Each row of a before or after table is a point. The points were changed in one or more steps. Then noise was added and the rows were shuffled. The steps act on columns, c1 being the first. What was done? A step turns or swaps two columns, mirrors them in a line or flattens them onto one, adds a multiple of one to another, or multiplies or shifts one. Angles are multiples of 10 degrees, from the lower column toward the higher: turns from -170 to 170, lines from 10 to 170 but not 90. Use the fewest steps. Two steps may share a column if one is a turn and the other turns, adds or multiplies; they go together, in the order done. Otherwise the lowest column goes first.
In the rows, 128 means zero.

Before (12 x 2):
[[ 98 117]
 [101 115]
 [113  69]
 [ 90  66]
 [130  87]
 [110  67]
 [117 101]
 [ 96 105]
 [ 98 223]
 [ 99 129]
 [195 121]
 [ 89 212]]
After:
[[124 126]
 [147  88]
 [ 95 226]
 [131 114]
 [142  87]
 [138 102]
 [ 94 212]
 [135 109]
 [128 125]
 [147  79]
 [121 140]
 [141  92]]
Steps: flatten c1 and c2 onto the line at 110 degrees

Before (9 x 3):
[[132  92 103]
 [129 134 188]
 [132 108 126]
 [109 152 102]
 [ 97 137 135]
 [ 73 143 120]
 [ 68 155 115]
 [117 162 150]
 [ 84 170 102]]
After (9 x 3):
[[127  97  75]
 [103  69 101]
 [111 101 141]
 [ 95  81 112]
 [132 123 248]
 [140  94 174]
 [122  69  78]
 [108 158  76]
 [119 144 124]]
Steps: mirror c1 and c2 in the line at 20 degrees; multiply c3 by 2

Before:
[[123 112 185  46 114  51]
 [126  98 193 144 121 148]
 [ 80  40 142 170 150 144]
 [133 135  76 136 129 146]
 [ 44 165  55  84 124 140]
 [161 159  60 112 153 133]
 [130 177  82 152 110  97]
 [ 67 130 168  57  83  81]
 [127  76 144  43  72  91]]
After:
[[157  87 154  82 128  97]
 [105 225 172 142 129 143]
 [115 152 141 193 128 147]
 [129 120 137  77 130 146]
 [214 156  82  56 127 141]
 [119  81 112  61 129 131]
 [ 96 169  42 146 128  89]
 [120 141  45 189 123  53]
 [180 166  56 169 126  83]]
Steps: turn c1 and c2 by -140 degrees; swap c3 and c4; multiply c5 by 0

Before, 14 rows:
[[117  88 124  75  35 149  86 174  91]
 [146 120 202  82  94  97  86 130  79]
 [ 91 110 133 124 122  80 101 154  45]
 [142  37 119 165  70 119 133 127 136]
 [155 159 122 154 109  78 156  89  46]
 [231  78  54 169 172 175 198 107 194]
 [ 86 109 153  63 112  61 106 157  89]
 [186  66  90 179 197 215 193  44 146]
 [116 129 117 155 123 179 171 128 155]
 [152 122 115 152  98 128 112 109 167]
 [116 115 149  81  92  70 113 173  82]
 [187  91 117 146 103 164 177 157 112]
 [155 147 100 153 189 124  73 121  72]
 [105 133 104  53  87  78  90 110  57]]
After, 14 rows:
[[128 168 136 223 111 125 131  74 135]
 [122 153 121 110 151 126  78 189  75]
 [110  52 102 121 134 110  92  87  58]
 [131  79 141 139  70 102 114 111  83]
 [129  58 126 150  99 105 107 122  90]
 [117 152 116 127 129 147 174 121 162]
 [131 151 133 130 138 128 109  97 168]
 [120  75 120 167  49 135  87  57  94]
 [125 155 135  93 163 109 156  97  47]
 [125 180 124 189 232 165 196 169 151]
 [123 122 115 146 102 109 101 130  48]
 [163  82 193 138 110 115  85  94  80]
 [120 169 119 177 159 146 197 162 194]
 [134 144 143 164  93 141 181 113 109]]
Steps: flatten c1 and c3 onto the line at 60 degrees; turn c2 and c4 by -90 degrees; turn c5 and c8 by 70 degrees; multiply c6 by 0.4

Before (14 x 12):
[[175  89 114 173 148  93  91 166  99 161 117 137]
 [134 148 105  81 174 139 112  77 120 157 130 101]
 [125 115 121 170  97 135 174 189 121 178 156 120]
 [127 154 164  88  74 115  72 133 106 140 129 165]
 [146 163 121 103 118 149 159 107 143  88  71 124]
 [120 175 117 125 148 121 104 156  78 168  90 138]
 [156 146 163 102 107 110 132 139 122 182 103 159]
 [153 114 147 136 114 171  79 155 124 135 175 156]
 [141 120  85 105 175 110 112 149 116 124 120  71]
 [170 120  88 135  87 136 139 112 102 128 106  88]
 [105 103 108 151 143 135 108 111  98 134 140  95]
 [153 175  71 142 138  85  80 116 116 115 114 146]
 [124 147  92 107  89 132 172 124  91 130 122 161]
 [155 161  97 148 164 110 109 117  88  83 145 104]]
After (14 x 12):
[[106 105 112 150 146 139 109 111  80 134 146  95]
 [158 155  96 149 166 113 113 118  58  83 170 104]
 [143 158 120 107 117 126 159 105 156  89   7 121]
 [162 144 164  99 106 103 133 141 120 180  93 156]
 [168 120  89 140  80 130 137 112  83 126  83  87]
 [117 176 115 121 151 110 107 152  49 166  57 138]
 [136 145 102  82 178 137 109  76 114 157 126 102]
 [126 152  93 107  85 129 171 125  69 129 112 162]
 [155 111 148 137 116 185  78 154 123 131 187 153]
 [126 152 161  86  75 116  71 131  93 141 144 168]
 [125 118 124 170  97 140 175 188 116 176 174 116]
 [139 118  83 110 175 112 112 148 112 127 124  73]
 [152 179  70 142 133  83  80 118 110 118 132 146]
 [174  87 116 172 148  89  94 167  85 160 132 139]]
Steps: turn c6 and c11 by -20 degrees; multiply c11 by 2; multiply c9 by 1.6

Before (11 x 18):
[[ 95 207  79  90 140  79 182 165  77 143 110 117 172 187 129 141 156 134]
 [ 90 138 169 110 245 140 134 178 157 119 163 131 230 104 171 157 167 137]
 [ 98 151 209 169 143 188 159 142 104 115 103  10 173 109 129 157 116 123]
 [ 95 208 104 129 100 119 185 136 157 138 123 110 111 149 175 109 161  36]
 [ 69 107 236 104 218 169 138 121 184 109 121 129 137  51 158 193 183 194]
 [189 119  77 240 160  73 110 126 118  99 171 106 117 201 131 175 153 115]
 [135 175 144 120 143  85 121  73 121 122 163  43  70  95 176 118 132 191]
 [171  71  90 146 128 178  60 170 148 180 136  83 207 188 154 154 132 119]
 [ 56 189 135 130  84 107 141 109 126 135 118 134 150  62 134 153 134 101]
 [144  46 122 143  69 131 140 149 116 162 105  10 159 126 166 102 116 101]
 [ 51 153 170 112 109  98 175 103 103 147 190 130 155 137 160 130 124 215]]
After:
[[ 98 151 207 170 122 189 158 123  11 139  87 104 175 143 129  94 116 143]
 [ 69 106 235 104  59 202 138 195 131 139 119 183 138  83 158  40 184 121]
 [190 119  79 241 115  43 111 116 107 139 197 117 117 163 131  66 153 124]
 [ 89 137 169 111  29 149 134 136 132 107 184 157 230 112 171  58 167 180]
 [ 52 154 171 112 134  98 174 215 130 149 228 104 155 121 161 147 121 103]
 [ 94 208  79  89 111  56 183 136 115 142 100  77 173 154 127 126 156 164]
 [ 94 207 105 128 147 108 187  36 110 127 120 157 110 143 176 157 163 137]
 [136 174 145 118 118 108 120 190  44 111 185 119  69  76 174 125 132  72]
 [143  48 122 142 162 131 140 100  10 146  90 117 161 127 167 189 117 150]
 [ 56 189 133 130 162 145 142 101 135 166 111 126 150  60 134 134 134 110]
 [171  70  91 144 101 141  59 117  85 176 142 147 207 205 155 147 130 170]]
Steps: turn c5 and c10 by 150 degrees; turn c10 and c16 by -130 degrees; turn c6 and c14 by 30 degrees; swap c8 and c18; swap c9 and c12; multiply c11 by 1.6

Before (11 x 24):
[[188  90 145  79 130  31 174 109 144  99 166  82 117 148 135  46 195 171
  221  65 165 109  71 117]
 [ 65 168 117 177 147 144 167 186 109 136  86  99 120  64 128 169 156 175
   96 192  85  62 173  38]
 [ 76 155 117  72  98 140 109 182 133  97 180  85 153 104 110  52 126 127
  182 159 192 127 168  56]
 [165 178  99 179 135  63 159 111 138 202 182  62 103 163  61 104 147 133
   84 145  87 148 164  99]
 [ 67 194 108 115 192 103 110 121 134  87  77 179 108 107 126 174 187 140
  140 127 158 138  73 110]
 [134 169 100 112 116 163 183  77  43 167  62 141 176  86 146 110  57 153
  159 115 141 137  76 178]
 [ 84 197  74 159 117 138  76  68 116 120 182 137 172  70 122 112  83 143
  224 117 154 163 170 105]
 [115 138 187  79 155 110 144 194 109 213  93 125 126 166 176  61 140 138
  214  88 132 158 107 156]
 [129 150 183 104  71  36 132 123  90  82 140 145  55 186  85 160 147 108
   87 187 198  73 172  51]
 [134 109 145 183 113  57 135 179 113  91  89  79 125  90 174 143 121  95
  131  66 100 165  71 152]
 [138  82  75 121 145 145  61 180  85 121 181 114  76  63 134  60  76 106
  144 133 190 190 132 113]]
After (11 x 24):
[[153 167 124 174 117 160 184  71  37 170  70 168 154  91 118 106 204 151
  158 111 142 139 186 161]
 [120  82 149  78 145 142  62 183  92 119 175 120 125  61 118  61 198 108
  143 129 194 187 122 108]
 [ 80 169 151 127 147 146 169 191 108 139  62  61  73  66 117 167 117 175
   92 193  79  61  84  63]
 [169  87 144 110 127  28 173 112 140  99 185 139 170 150 134  49  63 168
  225  60 164 110 191  82]
 [127 137  80 117 158 109 140 191 111 215  86 149 180 168  90  62  86 141
  212  84 129 156 156 138]
 [123 153  92  52  69  33 136 118  82  85 140  56 137 188 164 161  81 108
   86 185 196  70  78 106]
 [ 63 156 137 144  98 140 111 180 132  94 162  87 191 104 135  49 140 123
  182 160 192 126  90  55]
 [146 181 163 109 140  60 163 111 137 196 190 131  75 159 181 102 130 131
   84 143  89 146  79  56]
 [ 86 190 180 102 191 108 110 114 137  86  63  91 139 108 133 176  83 140
  140 132 160 135 180 161]
 [ 73 204 156 174 114 141  77  69 118 125 162  97 104  72 126 114 197 139
  224 117 153 161  86 122]
 [147 111 112 134 118  55 132 177 113  91  91 172  74  89  92 143 131  94
  131  61 100 166 190 100]]
Steps: turn c1 and c11 by 20 degrees; turn c3 and c17 by -150 degrees; turn c4 and c13 by -80 degrees; mirror c12 and c24 in the line at 60 degrees; turn c15 and c23 by 170 degrees

Before (8 x 32):
[[ 95 106 123 124 178 128  90 249 132 105 118 123 120 152 159 109  74 119
  105 157 112 175 148 142 124 110 143 139 109 107 148 178]
 [127 118 127 149  94 113 158 121 131 101 125 127 122 145 100  96 136 136
  145  85 123  15 145 104 104 151 100 148 110 106 118 112]
 [135 107 156 121 110 144 132 120  30 132 125 135 128  57 134 133  75 125
  111 122 116 168 156 149 115 139 128 141 139 113 128 135]
 [139 127 118 134 121 144 124  94 124 123 118 105 116 156 100 111 211 120
  184  90 112 170 157 150 106 144  94  83 109 122 157 129]
 [152 181 116 134  92 135  87 133 151 109 180 112 203  84 107 127 115 117
  121  85 157 142 100 147 134 123 143 156 108 116 127 138]
 [132 155 155 174 116 161 103 178 138 118 137 108 141 154 148 142  81 127
  179 120 102 145 115 123 139 116 155 141 123 126 128 147]
 [ 89 173 117 181 136 117 151 100 150 111 145 110 140 106 111 128  76 139
  126 112 117 178 134 149 118 125 147 155 104  96 139 119]
 [139 135 141 131 116 116 123 109 133 144 124 140 145 138 119 133  77 138
  149 132 183 142 126 134 107 116 154 134 124 122 123 151]]
After (8 x 32):
[[140 128 160 121 123 107 123  92 125 119 117 106 115 157  97 111 215 118
  184  95 112 168 155 152 108 144  93 108 110 118 159 128]
 [139 134 128 131 114 138 125 103 129 141 129 139 144 135 116 139  80 139
  152 133 182 140 124 134 108 115 157 138 128 121 124 152]
 [ 93 106 116 133 182 128  85 246 131 107 120 125 120 159 157 110  71 116
  109 156 112 178 145 143 122 109 142 127 109 105 149 176]
 [136 103 130 135 109 112 136 119  27 131 127 136 123  58 134 129  73 125
  113 125 115 168 156 150 113 140 129 148 145 113 128 137]
 [130 156 129  77 120 106 101 171 141 117 137 107 141 155 148 139  77 123
  178 123 103 145 117 123 139 115 156 149 126 129 129 150]
 [154 175  99 121  94 123  88 132 144 112 178 112 205  83 106 129 118 121
  123  84 157 144 100 147 135 121 147 135 110 117 124 134]
 [131 114 106 108  97 143 159 120 126  99 121 127 122 148 100  91 138 135
  145  85 123  14 147 103 101 150 101 130 108 101 121 115]
 [ 89 173 100  77 134 150 154 100 154 107 145 109 140 107 114 131  78 142
  127 116 117 178 134 148 120 126 145 132 100 100 142 123]]
Steps: turn c3 and c28 by 60 degrees; multiply c28 by 0.7; turn c4 and c6 by 170 degrees
